Every row gives one point. Any point is a mix of the corners, with weights that add up to 1. It lies inside the corners' shape when no weight is negative. Is each point inside? If not, which corners have a negative weight?

Corners:
(1): [+0.31 +0.79 +0.02]
(2): [-0.80 +0.57 -0.25]
(3): [-0.35 -0.38 +0.03]
(4): [+0.69 -0.70 -0.42]
Points:
[-0.67 +0.50 -0.23] => inside
[-0.33 +0.54 -0.15] => inside
[-0.08 -0.44 -0.26] => outside (1)
[-0.26 -0.61 -0.23] => outside (1)
[-0.09 -0.34 -0.12] => inside
[+0.15 -0.09 -0.34] => outside (3)
[+0.27 -0.19 -0.19] => inside
[+0.32 -0.38 -0.26] => inside
[+0.43 +0.04 -0.19] => inside

Corners:
(1): [+0.15 +0.63 +0.00 +0.01 +0.62 +0.11 -0.42 +0.95 +0.72]
(2): [+0.31 +0.66 -0.34 +0.23 +0.92 -0.31 +0.48 -0.56 -0.11]
(3): [-0.13 +0.68 -0.43 +0.22 -0.70 +0.02 -0.01 +0.60 -0.52]
(4): [-0.29 -0.42 +0.05 -0.12 -0.23 -0.30 -0.29 -0.56 +0.05]
(5): [-0.20 -0.81 -0.12 +0.16 -0.25 +0.64 +0.02 -0.27 -0.29]
(6): [-0.48 -0.74 -0.13 -0.50 -0.45 +0.24 +0.23 +0.13 -0.03]
(7): [-0.60 -0.10 +0.82 -0.31 +0.71 -0.14 +0.77 -0.10 +0.00]
(8): [+0.49 -0.40 +0.31 -0.34 -0.42 +0.41 -0.39 -0.41 -0.12]
(9): [-0.31 +0.36 -0.39 +0.45 +0.00 +0.75 +0.75 +0.26 +0.93]
(10): [+0.04 +0.20 +0.16 +0.44 -0.20 -0.73 -0.31 +1.08 +0.18]
Points:
[+0.01 -0.11 -0.16 +0.15 -0.20 +0.22 -0.06 +0.09 +0.05] => outside (7)
[-0.03 +0.26 +0.09 -0.01 +0.33 -0.17 +0.17 +0.01 +0.09] => outside (5)
[+0.08 +0.41 -0.17 +0.12 +0.45 -0.14 +0.32 -0.20 -0.08] => inside
[-0.26 -0.08 +0.11 -0.01 +0.09 +0.09 +0.21 -0.06 +0.20] => inside
